Every row gives one point. Each table stands for the endless flat space through its points: a line for two points, a plane for three, and so on. Write the one point that lies in both, or say that there is none.

First (2 x 3):
[[ 0.28 -0.06  0.16]
 [ 0.27 -0.06  0.20]]
Second (2 x 3):
[[ 0.10  0.03  0.10]
 [ 0.30 -0.09  0.34]]
They share: [ 0.25 -0.06  0.28]

First (2 x 6):
[[-0.04  0.21  0.15  0.05  0.05 -0.06]
 [ 0.24  0.25  0.47  0.29  0.13  0.14]]
Second (3 x 6):
[[-0.15  0.22  0.29  0.29  0.25  0.11]
 [ 0.25  0.14  0.21 -0.09 -0.01  0.09]
 [-0.03  0.34  0.17  0.14 -0.08 -0.34]]
They share: [ 0.03  0.22  0.23  0.11  0.07 -0.01]

First (2 x 9):
[[-0.05 -0.30  0.03 -0.25  0.11  0.16 -0.08 -0.12  0.08]
 [-0.09 -0.14  0.31 -0.41 -0.01  0.40 -0.20 -0.12 -0.12]]
Second (4 x 9):
[[-0.07 -0.43 -0.08 -0.31 -0.10  0.42  0.09 -0.14 -0.29]
 [ 0.01 -0.42 -0.02 -0.30 -0.01  0.20 -0.04 -0.19 -0.10]
 [-0.45 -0.19  0.14 -0.52 -0.09  0.56  0.05 -0.18 -0.11]
 [-0.17 -0.28  0.18 -0.46  0.07  0.04 -0.20 -0.31  0.22]]
They share: [-0.06 -0.26  0.10 -0.29  0.08  0.22 -0.11 -0.12  0.03]

First (3 x 11):
[[-0.18  0.50  0.10 -0.07 -0.26  0.31 -0.14  0.01  0.28  0.17 -0.39]
 [-0.11  0.43  0.05 -0.06 -0.19  0.24 -0.09  0.02  0.26  0.15 -0.34]
 [-0.23  0.50  0.19 -0.08 -0.28  0.36 -0.25 -0.04  0.28  0.22 -0.44]]
Second (2 x 11):
[[-0.21  0.46  0.05  0.04 -0.11  0.16 -0.25 -0.14 -0.01  0.01 -0.08]
 [ 0.14  0.06  0.10 -0.11  0.04  0.11 -0.10  0.01  0.34  0.31 -0.43]]
They share: [ 0.00  0.22  0.08 -0.05 -0.02  0.13 -0.16 -0.05  0.20  0.19 -0.29]

First (6 x 14):
[[-0.30 -0.31  0.14 -0.25 -0.30 -0.13  0.41  0.45 -0.41  0.34 -0.53 -0.09
   0.29  0.22]
 [-0.10 -0.17 -0.01  0.06 -0.34 -0.34  0.34  0.18 -0.41  0.08 -0.25  0.13
   0.19 -0.17]
 [ 0.07  0.12  0.04 -0.53  0.00  0.03  0.47 -0.05  0.11 -0.19 -0.01  0.00
  -0.17 -0.42]
 [-0.13 -0.16  0.18 -0.09  0.36  0.08  0.44  0.11 -0.02  0.09 -0.38  0.33
  -0.18 -0.43]
 [-0.17 -0.26  0.18 -0.37  0.09  0.07  0.47  0.23 -0.07  0.14 -0.31  0.14
   0.03 -0.10]
 [-0.03  0.04  0.03 -0.26  0.12  0.01  0.23 -0.22  0.10 -0.35 -0.02  0.19
  -0.30 -0.52]]
Second (4 x 14):
[[-0.20  0.12 -0.14 -0.38  0.10 -0.20  0.39 -0.19  0.24  0.25 -0.21 -0.23
  -0.02 -0.15]
 [-0.15  0.00  0.03 -0.16 -0.29 -0.07  0.12  0.13 -0.34 -0.27 -0.29  0.03
  -0.12 -0.30]
 [ 0.20  0.00  0.12  0.16 -0.20  0.14  0.05  0.01 -0.46 -0.45 -0.61 -0.15
  -0.26 -0.09]
 [-0.10  0.10  0.07 -0.09 -0.05 -0.11  0.10 -0.29 -0.21 -0.40 -0.41 -0.15
  -0.26 -0.24]]
They share: no point

First (4 x 18):
[[ 0.02 -0.51  0.46  0.02 -0.04 -0.27 -0.31  0.11  0.00  0.12 -0.05  0.13
  -0.03 -0.02 -0.07  0.06 -0.35  0.10]
 [ 0.23 -0.03  0.22  0.13  0.46  0.05  0.21  0.12 -0.31  0.27 -0.18  0.48
  -0.02  0.17 -0.24  0.19  0.06  0.49]
 [ 0.02 -0.61  0.16  0.06 -0.04 -0.29 -0.07  0.07 -0.28 -0.08 -0.15 -0.21
  -0.29 -0.10  0.09  0.04 -0.59 -0.28]
 [-0.15 -0.20  0.27 -0.13 -0.12 -0.10 -0.27 -0.28 -0.09 -0.11 -0.25  0.35
  -0.07  0.45  0.06  0.00 -0.08  0.26]]
Second (2 x 18):
[[ 0.17 -0.36  0.28 -0.02 -0.02 -0.07  0.09 -0.03 -0.04  0.27  0.03  0.39
  -0.05  0.20  0.18  0.25 -0.33  0.34]
 [-0.13 -0.24  0.22  0.04  0.16 -0.19 -0.27 -0.03 -0.34 -0.21 -0.39  0.03
  -0.17  0.14 -0.24 -0.11 -0.09 -0.02]]
They share: [ 0.02 -0.30  0.25  0.01  0.07 -0.13 -0.09 -0.03 -0.19  0.03 -0.18  0.21
 -0.11  0.17 -0.03  0.07 -0.21  0.16]
